Each row of a before or after table is a point. One or more steps were done to the points. Then noise was added and the rows were shuffled. The steps act on columns, c1 being the first. Write out the steps. A step turns or swaps two columns, mirrors them in a line or flattens them onto one, adds a multiple of one to another, or multiplies or shifts one. Angles are multiples of 10 degrees, from the lower column toward the higher: turns from -170 to 170, lines from 10 to 170 but not 90. Use the fewest steps. Two steps may share a column if one is a turn and the other turns, adds or multiplies; they go together, in the order done. Otherwise the lowest column goes first.
In the rows, 128 means zero.

Before (14 x 3):
[[104 111 164]
 [179 104 132]
 [182 127 126]
 [205 126 112]
 [ 74 162 139]
 [119 147 133]
 [141 136 124]
 [ 95 120 156]
 [ 90 155 123]
 [ 97 131 114]
 [213  93 132]
 [148 115 168]
 [ 98 108 144]
 [106 109 128]]
After, 14 rows:
[[ 95 104 111]
 [ 73 104 156]
 [182 131 128]
 [141 129 138]
 [106 137 108]
 [ 88 125 153]
 [103 100  99]
 [206 144 133]
 [182 131 103]
 [147  94 104]
 [ 96 141 137]
 [120 116 146]
 [ 98 118 103]
 [213 137  93]]
Steps: turn c2 and c3 by 110 degrees

Before:
[[115 169  84  98 119 177]
 [109  85 146 129 108 112]
 [167 129 120 113 141 146]
 [118 121  95 152  97 123]
 [121 183 111 146 102 166]
 [165 133 151  91 146 109]
 [163  99 166 117 164 131]
 [ 96 167  83 134 135 145]]
After (8 x 6):
[[114  44 125 167 113 145]
 [161 153 140 146 110 113]
 [169 221 144 132 108 117]
 [167 162 142 109 101  91]
 [ 86 122 110 143  84 135]
 [109  65 120 121 174 151]
 [104  90 119 177 103  98]
 [116 106 125 112 191 132]]
Steps: flatten c1 and c3 onto the line at 20 degrees; multiply c5 by 2.5; turn c2 and c5 by -120 degrees; swap c4 and c6

Before, 8 rows:
[[172 124 113 141  92 145 191 127 125 108 134]
 [112 112 136 133 121 129 203 186 124  79 153]
 [145  62 160 147 162 111 144 100  94  85 158]
 [117  98 155 181 195 103 150 107 114 101 144]
 [145 155 159  91 161  73 117 107 160 116 113]
 [104 175 110  55 140 120 130 119 142 118 117]
 [156 127 133 104 139 155 167 155 154 126 115]
 [110 132 121  84 105  89  77 101 158 130  95]]
After, 8 rows:
[[104 178 106  63 143 138 138 134 135 132 118]
 [147 155 161  94 161  92 141 142 159 115 113]
 [116  94 155 188 190 121 153 165 115 153 142]
 [113 114 137 114  75 151 158 158 127 216 154]
 [142  60 159 157 172 132 168 138  93 151 158]
 [158 125 135  93 113 177 125 152 154 169 117]
 [167 124 114 144 104 173 136 100 125 188 130]
 [111 135 127  95 131 109 133  96 154  75  94]]
Steps: add -0.3 times c8 to c4; turn c5 and c8 by 50 degrees; shift c6 by 20; turn c7 and c10 by 100 degrees

Before:
[[115 130  59 134 108  97 153 156 115 112 121 147 106  33]
 [114 121 145 103 133 104 139 145 166 132 103 146 128 134]
 [101 108 111 138 116 102 160 147 163 120 140 158 171 143]
 [120 114 151 113 111 190 113 125 103 118 160 115 130 115]
 [141  77 149 105 177 117 159 166  88 140 147 158 153 149]
 [171  58 153 107 111 210 183 150 111  99 151 144 126 145]
 [120 129  83 155 210 104 163 154  99 109 139 132 127 116]
 [164  68  50 184 200 101 147 129  89 194 129  83 120 154]
 [182 124 124  99 141 105 107 148 159 130 162 141 112 142]
 [158 129 136 118 178 103 158 143 128 195 165 130 106 137]
 [153 128 142 100 169 107 167 109  87 130 144 148 138 134]
 [102 106 110 100 119  93 167 164 128 145 155  61 109 143]
 [ 91  70 149 128 184 108 149  90 112 145 161 134 128 136]]
After, 13 rows:
[[156 129  86 108 126 107 173 110 141 138 118 146  87 135]
 [182 124 159  97 121 107 115 149 126 151 106 141 121 145]
 [101 108 129 110 119  92 172 161 110 135  98  59 142 144]
 [120 131  97 159 118 104 156 152  81 150 137 129  52 121]
 [ 99 106 164 142 143 101 163 147 108 143 128 156 124 141]
 [ 93  73 112 131 120 106 149  91 152 144  93 137  75 138]
 [116 127 115 140 125  97 153 155  61 134 148 150 156  33]
 [140  77  90 112 130 117 160 166 152 135 106 158  72 149]
 [116 119 167 106 130 106 143 145 144 105 140 147 120 133]
 [166  69  89 187 111 101 135 128  49  86  78  80  63 154]
 [171  58 114 120 130 210 187 152 151 163 135 142 147 145]
 [157 131 124 124 111 105 159 144 135 115  52 129  86 137]
 [121 114 106 112 129 190 117 125 148 158 115 114 146 118]]
Steps: swap c3 and c9; turn c4 and c7 by -10 degrees; turn c5 and c13 by -110 degrees; multiply c5 by 0.4; turn c10 and c11 by -130 degrees
